Every row gives one point. The points of each table are mixes of a few directions, plus a little noise. Count the directions of each table, and those that both share. Where both have some left over, give the other angles between the two spaces (their principal angles), to ten degrees, smallest first.
(in the rows, 100 means zero)

First, 5 rows:
140	80
182	61
65	117
72	113
41	129
Second, 5 rows:
147	76
86	106
6	146
109	95
151	75
Directions: first 1, second 1, shared 1

First (7 x 3):
130	5	158
92	126	84
91	129	83
86	144	73
91	130	82
116	50	131
95	117	90
Second (7 x 3):
138	29	56
78	142	126
94	111	107
85	127	117
128	48	67
68	161	138
109	83	90
Directions: first 1, second 1, shared 0; angles 60

First (7 x 4):
90	112	5	79
91	112	30	93
106	92	134	99
104	95	106	89
103	97	128	107
111	86	166	99
95	106	131	135
Second:
104	105	92	102
100	100	101	100
134	146	36	120
105	107	92	103
117	122	70	109
84	80	129	91
56	42	182	74
Directions: first 2, second 1, shared 0; angles 40

First (7 x 6):
147	125	72	96	94	116
151	128	70	96	95	118
61	79	123	103	104	88
139	120	77	97	96	113
81	89	112	101	102	93
101	100	99	100	101	99
21	57	146	106	107	74
Second (6 x 6):
95	113	87	119	93	99
153	94	128	104	93	118
5	69	114	90	114	68
99	123	84	133	87	101
129	94	113	90	101	109
119	106	75	65	110	105
Directions: first 1, second 3, shared 1

First:
89	123	94	78	142	89	49	110
103	130	81	108	115	87	91	101
100	117	81	82	131	92	59	119
90	5	161	86	49	146	138	94
95	150	98	130	104	76	121	68
112	135	81	139	83	83	141	81
101	56	113	82	88	121	96	116
109	87	92	100	91	107	106	112
Second (10 x 8):
150	68	136	52	166	113	83	133
138	72	102	80	142	113	88	141
106	94	98	99	108	102	97	109
36	120	91	142	59	91	104	64
118	129	70	102	54	88	123	86
81	107	102	109	88	96	102	85
98	110	96	102	85	95	106	90
50	92	93	137	96	104	90	98
183	98	80	61	108	102	112	136
40	109	132	116	93	95	94	56
Directions: first 3, second 3, shared 1; angles 40, 90

First, 9 rows:
81	5	156	97	139	89	121	125	154
70	145	135	127	125	95	105	131	41
144	95	30	71	53	113	84	51	141
89	27	135	94	122	92	116	112	144
138	131	30	81	52	113	82	58	108
93	139	98	110	100	99	95	106	67
99	146	93	108	93	103	94	101	66
87	152	103	117	105	102	96	111	50
95	58	117	96	112	95	107	105	129
Second, 7 rows:
127	49	72	67	144	67	159	77	136
171	121	72	62	83	75	109	111	113
33	62	98	101	124	160	86	72	79
104	111	91	117	89	91	107	131	80
96	83	147	166	78	125	78	85	118
72	149	124	120	100	40	108	141	86
97	126	97	67	82	143	52	83	87
Directions: first 2, second 5, shared 0; angles 30, 40

First:
94	97	126	91	126	70	72	57	71	83	103
124	98	109	110	90	115	149	111	104	86	67
104	106	112	109	97	97	121	102	106	75	82
97	101	72	110	69	74	94	144	147	153	132
91	67	103	90	119	86	93	93	62	98	116
70	102	102	112	134	111	87	88	73	62	98
115	109	100	115	119	114	115	90	105	117	74
101	129	61	107	48	116	98	155	175	150	120
97	102	109	83	87	100	89	92	94	79	105
104	84	110	75	111	113	88	72	63	98	101
Second:
84	110	91	118	105	102	102	115	112	89	100
102	108	103	129	109	92	127	112	114	89	80
99	108	93	91	92	122	92	99	104	105	102
114	92	114	108	107	79	120	95	95	98	87
105	108	102	122	105	96	124	108	112	93	81
96	48	106	5	83	83	11	51	33	133	175
112	125	89	100	85	150	111	105	124	108	79
83	113	89	121	105	104	103	118	115	87	98
106	88	112	105	109	72	110	96	90	97	97
Directions: first 6, second 3, shared 3
